Each row is a point. The points of each table are mixes of a few directions, plus a little noise. Count the directions of each table, and those that both share. Where both have some left over, give the other angles between the two spaces (their principal angles), to ten degrees, smallest first.

First (4 x 2)
[[-1.5,-3.4],
[2.2,4.8],
[-1.9,-4.4],
[1.3,3.0]]
Second (4 x 2)
[[-0.1,-0.2],
[2.7,5.9],
[-2.4,-5.3],
[-0.2,-0.4]]
Directions: first 1, second 1, shared 1

First (7 x 3)
[[3.8,5.7,-2.6],
[0.2,-0.3,0.1],
[-3.9,1.4,-0.7],
[1.1,-5.3,2.5],
[1.1,1.6,-0.7],
[-6.9,0.6,-0.3],
[4.6,-3.6,1.7]]
Second (6 x 3)
[[2.9,5.1,-5.7],
[-1.7,-1.3,-0.3],
[-0.8,-3.1,5.5],
[-4.0,-2.4,-1.3],
[3.5,3.4,-1.6],
[0.2,-1.3,2.8]]
Directions: first 2, second 2, shared 1; angles 50

First (8 x 6)
[[0.3,-0.6,2.3,2.7,1.8,3.2],
[0.1,-0.1,0.5,0.6,0.5,0.8],
[0.3,-0.8,2.9,3.2,2.2,3.9],
[-0.7,1.6,-5.6,-6.2,-4.3,-7.6],
[0.0,0.0,-0.3,-0.4,-0.2,-0.4],
[-0.7,1.7,-5.6,-6.2,-4.3,-7.6],
[0.3,-0.7,2.3,2.6,1.8,3.2],
[0.5,-1.0,3.6,3.9,2.7,4.7]]
Second (8 x 6)
[[-1.6,2.2,0.9,4.5,6.1,-6.2],
[-0.7,1.2,-2.1,-2.3,-1.1,3.2],
[2.7,-3.9,1.1,-3.3,-6.4,4.4],
[-1.6,2.2,0.3,3.4,5.0,-4.6],
[0.6,-0.9,1.6,1.6,0.7,-2.2],
[-1.8,2.8,-2.4,-0.6,1.8,0.9],
[1.0,-1.6,2.0,1.5,0.1,-2.2],
[1.5,-2.0,-1.4,-5.0,-6.3,6.8]]
Directions: first 1, second 2, shared 0; angles 80

First (9 x 9)
[[2.9,-4.3,6.3,0.2,5.5,0.5,2.6,-0.1,-3.4],
[-0.2,-2.5,0.6,2.6,-4.4,-0.3,2.3,2.8,-3.4],
[-0.3,-0.6,-0.2,0.6,-0.2,0.0,1.2,-0.1,1.0],
[-3.9,3.9,-7.3,0.0,-6.4,-0.4,-0.8,0.3,5.3],
[1.6,-0.4,2.5,-0.5,1.8,0.0,-1.6,0.2,-3.3],
[-2.2,2.5,-6.1,3.4,-4.3,-0.7,-0.2,-2.5,5.7],
[0.9,-2.6,4.9,-4.0,4.0,0.9,2.2,2.7,-2.8],
[0.7,2.6,-2.7,3.6,-4.3,-1.2,-4.7,-1.3,-2.6],
[0.5,1.4,2.1,-5.8,8.3,1.2,-0.9,-2.1,3.5]]
Second (9 x 9)
[[-4.5,1.5,-0.3,2.3,-4.1,4.1,-0.8,3.0,-1.5],
[1.3,-1.3,1.6,1.9,-4.7,3.1,0.0,1.0,-2.8],
[-3.7,1.0,0.6,3.5,-5.4,5.0,-0.2,3.1,-2.7],
[-2.5,1.1,1.4,3.5,0.5,1.7,2.8,0.0,-1.9],
[3.6,-1.0,0.8,-1.0,-2.0,-1.8,1.3,0.2,-2.9],
[-1.7,2.4,-2.2,-2.3,0.8,-4.4,2.2,1.6,-2.6],
[0.2,0.2,-2.3,-3.1,8.1,-4.5,-0.9,-2.8,5.8],
[-0.4,1.4,-1.0,-1.5,5.1,-3.9,1.9,-1.7,1.1],
[7.9,-6.1,1.5,-3.1,1.8,0.7,-6.2,-3.9,7.8]]
Directions: first 4, second 4, shared 1; angles 30, 70, 80

First (9 x 12)
[[2.1,2.6,5.1,-1.4,-1.6,1.5,0.8,1.9,-3.0,0.8,5.0,-2.5],
[-0.5,-3.5,-1.0,3.3,4.9,1.9,-2.4,-1.7,-1.2,-1.6,-6.0,5.4],
[-0.1,-3.3,-0.9,2.4,-2.3,0.1,-0.6,-4.2,-1.6,-3.5,-3.2,5.6],
[-5.2,-4.3,-0.8,2.3,-0.3,-1.6,1.8,-4.1,3.3,0.3,-4.7,-0.5],
[2.1,1.9,-7.3,-1.6,1.7,3.7,3.3,2.1,-0.6,2.0,0.1,1.2],
[-1.4,0.8,1.9,-1.4,-2.4,-6.1,-2.5,1.4,3.5,-1.5,0.9,-5.1],
[1.5,-1.1,4.1,1.1,-1.5,1.2,0.9,0.9,-4.9,-4.0,-1.2,-1.5],
[1.4,4.9,6.9,-2.7,-0.2,-2.0,-4.2,2.1,1.4,3.8,8.7,-2.3],
[-0.1,2.0,-8.3,-2.1,1.8,1.5,3.0,1.5,3.1,3.8,0.4,-0.2]]
Second (8 x 12)
[[1.7,4.8,-5.2,-0.2,7.5,3.2,-2.2,2.1,2.4,4.7,2.8,0.3],
[-0.6,-1.3,1.6,1.3,-2.8,-1.2,0.9,-1.7,-1.0,-3.2,-1.2,-2.3],
[-0.3,-2.1,3.4,-0.2,-4.2,0.4,2.3,-2.3,-2.2,-0.4,0.7,2.3],
[0.9,2.3,-2.6,-0.2,3.6,1.7,-1.7,0.4,1.4,3.2,2.0,2.1],
[-0.1,0.2,-0.4,1.3,-0.2,-0.7,-2.4,-3.2,1.2,0.0,1.0,3.0],
[1.7,2.6,-1.8,-1.8,3.7,4.3,1.2,2.4,-0.4,5.7,3.1,2.6],
[-2.1,-5.1,3.2,-2.4,-4.9,-5.9,-1.6,0.2,1.2,-1.6,-3.9,5.0],
[-1.1,-1.4,1.8,2.3,-2.7,-2.0,3.8,2.0,-2.6,-8.2,-4.7,-13.2]]
Directions: first 6, second 4, shared 3; angles 90

First (8 x 14)
[[1.3,-1.7,-2.1,4.9,-4.2,1.5,4.0,2.3,-1.7,1.4,-0.1,5.6,-1.6,-0.9],
[-2.1,-3.9,4.0,-3.8,-2.0,4.5,-7.3,0.3,-1.5,-1.9,3.8,2.0,1.8,0.9],
[-7.5,-0.9,-6.3,0.6,0.2,0.4,0.6,-6.0,1.9,-7.5,0.0,-1.3,6.7,8.5],
[4.0,0.8,2.2,-1.9,0.2,2.3,-0.1,1.3,-2.6,7.7,1.0,0.9,-3.6,3.6],
[3.3,3.3,4.5,-3.7,4.3,-3.1,-2.2,-0.4,0.3,4.1,0.2,-2.6,-4.3,-3.6],
[1.3,0.7,-1.1,-0.5,1.5,0.1,1.3,1.7,0.7,2.2,-3.4,-5.8,2.4,1.9],
[0.2,0.1,0.0,1.8,-0.4,-1.7,1.0,1.7,1.2,-2.2,-1.3,-0.6,0.1,-5.2],
[-1.0,1.4,-1.1,2.7,0.7,-3.7,1.9,-1.4,1.9,-4.0,-0.4,1.8,-1.4,-5.3]]
Second (11 x 14)
[[-1.2,1.0,-1.6,-0.7,1.6,-0.5,0.7,-2.2,0.3,0.0,-0.3,-1.8,1.1,3.7],
[1.2,-1.2,1.7,0.8,-1.7,0.6,-0.8,2.4,-0.4,0.2,0.4,1.8,-1.0,-3.9],
[2.7,-2.8,3.9,1.8,-3.8,1.2,-1.8,5.5,-1.1,0.2,0.8,4.2,-2.5,-9.3],
[-0.9,0.9,-1.2,-0.6,1.1,-0.3,0.6,-1.7,0.4,-0.1,-0.3,-1.4,0.8,2.8],
[-2.5,2.6,-3.8,-1.7,3.5,-1.2,1.7,-5.0,1.0,-0.2,-0.8,-3.9,2.4,8.6],
[3.1,-3.2,4.4,2.0,-4.3,1.4,-2.1,6.2,-1.1,0.3,1.0,4.8,-2.9,-10.4],
[1.4,-1.5,2.1,0.9,-1.9,0.7,-1.0,2.9,-0.5,0.1,0.5,2.2,-1.4,-4.8],
[-2.1,2.0,-3.0,-1.3,2.9,-0.9,1.3,-4.1,0.8,-0.2,-0.6,-3.2,1.9,6.9],
[-4.0,4.2,-5.9,-2.7,5.6,-1.9,2.7,-8.0,1.6,-0.3,-1.3,-6.3,3.8,13.8],
[2.5,-2.6,3.7,1.6,-3.6,1.2,-1.7,5.0,-0.9,0.2,0.9,4.0,-2.4,-8.6],
[-0.3,0.3,-0.4,-0.1,0.5,-0.2,0.2,-0.7,0.1,-0.1,-0.1,-0.5,0.3,1.1]]
Directions: first 5, second 1, shared 1
